Each row of a before or after table is a point. The points were changed in one or more steps. Then noise was added and the rows were shuffled. The steps act on columns, c1 being the first. Name the steps. A step turns or swaps two columns, mirrors them in a line or flattens them onto one, adds a multiple of one to another, or multiplies or shifts one. Angles are multiples of 10 degrees, from the lower column toward the higher: turns from -170 to 170, lines from 10 to 170 but not 90. Use the fewest steps. Two steps may share a column if one is a turn and the other turns, adds or multiplies; they go together, in the order done. Otherwise the lowest column goes first.
In the rows, zero is written as 128.

Before, 14 rows:
[[ 80 132 102]
 [149 143 190]
 [108 131 100]
 [128 108 137]
 [ 93 120 127]
 [165 151 173]
 [ 69 158 116]
 [150 120 172]
 [ 76 144  73]
 [169 141 164]
 [ 89 102 138]
 [ 90 109 115]
 [ 95 159  98]
 [106 140 126]]
After, 14 rows:
[[ 89 120 102]
 [ 55 127 110]
 [ 60 122 102]
 [119 125 135]
 [ 30 125 101]
 [ 53 124 132]
 [ 55 131 127]
 [  6 125 116]
 [208 133 168]
 [168 139 189]
 [170 138 168]
 [208 133 180]
 [ 85 130 128]
 [ 27 123  80]]
Steps: multiply c1 by 2; flatten c2 and c3 onto the line at 80 degrees

Before (10 x 4):
[[121 127  71 125]
 [104 177 141 171]
 [ 74 157 106 146]
 [160 115 105 132]
 [133 144 102  87]
 [122  85  89 132]
 [143 131 122 144]
 [144 128  42 115]
 [135 116 145 100]
 [169 120  76 159]]
After:
[[137 134 171 119]
 [146 129 126 219]
 [135 106  59 135]
 [131 160  43 186]
 [105 225 227  77]
 [171 108 217 152]
 [ 74 188 180 134]
 [121  40 147 162]
 [162 103 146 142]
 [119 127 140 184]]
Steps: multiply c2 by 2; multiply c4 by 2.5; turn c3 and c4 by -110 degrees

Before:
[[117 137  71 165 146 194]
 [159 131 191  81  80 129]
 [138 143  63 185 169 154]
 [155  42 149 132  93  61]
 [144 133  87 142 196 220]
 [174  98 150  88 132 144]
 [ 74 123  56 105 156 154]
 [190  86 178  47  88 137]
 [108  31 123  97  79 132]
 [140  73 116  92  73 130]
 [145 140 118 143 183 150]
 [119  91 145 159 170 116]
 [192 102 136  86 117 117]
 [ 92 106  83 160 134 192]]
After, 14 rows:
[[110 119 154  85 189 119]
 [107  88  74 184 132 155]
 [138  82 116 159  92 192]
 [153  63 197  98 115 132]
 [113 126 165  89 172 142]
 [121 140 193  47 190 137]
 [143  84 163  91 147 127]
 [135 179 165  82 163 128]
 [ 98 100  96 143 137 220]
 [130  89 209 133 158  61]
 [127  89  85 164 116 192]
 [114 115 167 160 111 116]
 [102 127 112 141 139 151]
 [136  71  85 107  73 154]]
Steps: multiply c5 by 0.4; turn c1 and c5 by 110 degrees; turn c2 and c3 by -50 degrees

Before:
[[ 88  96 162 144 192 148 143 128]
 [136 147  90 116 119 191 139 105]
 [ 86 112 123 142 131 123 128  99]
 [241 221 114 198  73 100  60 120]
 [116 207  65 197  75 152  26  99]
 [141 149 128 184 154 124  95  76]
 [132  73 135  96 172 132 103 129]
 [114  99 149 123 143 165  93  49]
 [142 164 177  79 136 125 113 109]
 [127 135 139  94 220 114 105  73]
 [136 111 124 106 143  97 142  91]]
After (11 x 8):
[[110  96 102 127 141 106  92 213]
 [241 220  66 196  77 160  59 131]
 [ 86 113  71 142 130 140 125 154]
 [130  72  83  96 171 124 100 131]
 [145 147  80 183 153 141  95 178]
 [138 112  76 106 145 163 141 160]
 [142 163 128  75 137 134 111 147]
 [139 148  38 114 119  75 135 163]
 [ 85  96 112 142 193 108 147 128]
 [133 136  91  95 217 149 107 177]
 [119 207  14 199  74 105  28 157]]
Steps: shift c3 by -50; turn c6 and c8 by 170 degrees

Before:
[[156  73 120 138  99 149 127 161 128]
 [144  98  52 105 100 126 154 132  85]
 [ 80  95  73 113 176  84 123 170 215]
 [ 52  36  79 104 219 110 140 148 207]
 [ 98  79 161 185  71  96 109 189  72]
 [128 128 128  89 119 124 149 134 104]
 [140 123 106 159 156 110 147 150  98]
 [176  90 125  90 133  80  81 121 100]
 [106  92 122 151  99 157  73 186  79]]
After (9 x 9):
[[171 108  58  89 154 168  79 152  97]
 [123 177 134 104 158 132 153 124  86]
 [128 182  96 133 170 114 124  93 129]
 [ 92 180 124 151 135 118  73  64  79]
 [122  85  91  90 133 131 152 122 104]
 [154 183 170 158 115 150 149 114  98]
 [128 196  62 106   8 152 141 115 207]
 [ 66 196 120 183 150 181 108  78  74]
 [124 171 124 113  60 185 124 103 215]]
Steps: mirror c1 and c5 in the line at 20 degrees; add -1.5 times c4 to c3; turn c2 and c3 by 130 degrees; turn c6 and c8 by -160 degrees

Before:
[[113 160 179 176 133  86 139 176 110 143 240]
 [136  63 103 168 104 209  28  84 153  84 118]
 [114 101 167  32 155 113 215 151 134  96 156]
 [176  60  64 117 146 150  77 133 146 133 135]
 [163 144 117 113 181 186  45  59 150 106 117]
 [167  86 125 193 172 167 121  68 146 119 115]
 [151  33 107 108 104 125  81  82 164 150 119]
 [169  79 182 130 146 157  69  98 152  84 108]
 [168  84 142 167 185 123  65 112 190  43 142]
 [130 134 164  75 169 137 179 201 131 124  77]
 [163 103 170  88 116  28 158 151 133 131 109]
 [125 131 121  55 156  96 193 144  70  64  67]
 [ 64  74 168 137 177  64 106 149 139 144 164]
 [ 96 161 167 101 141  54 192 154 201  77 104]]
After (14 x 11):
[[236 145 176 179 142  84 129  79 153 156 111]
 [123 126 106  57 146 193 132 146 110 120 160]
 [163 114 148 152 174 110 150 220 129 127 120]
 [118 105 129  71 170 169 140  62 111 121 168]
 [117 103  89  88  77 203 110  89  97 106 133]
 [129  79 128  74  92 113 124 139  92 127 152]
 [114 107 151 101 125 156 128 134  95 145 169]
 [170 103 166 156 155  61 143 118 112 149  58]
 [ 64 119  93 143 170  92 150 201 184 106 115]
 [108 133 141 164 163  58 143 156  55 127  95]
 [147 116 103 114 158 123 143  99  70 106 161]
 [ 76 132 154 198 177 143 140 176 114 140 128]
 [140  99  83 136 136 155 130 138 111 101 174]
 [111 114 165 147 127  25 133 172 115 146 157]]
Steps: swap c1 and c11; multiply c2 by 0.4; flatten c3 and c10 onto the line at 30 degrees; turn c4 and c8 by -90 degrees; flatten c5 and c7 onto the line at 20 degrees; multiply c9 by -1
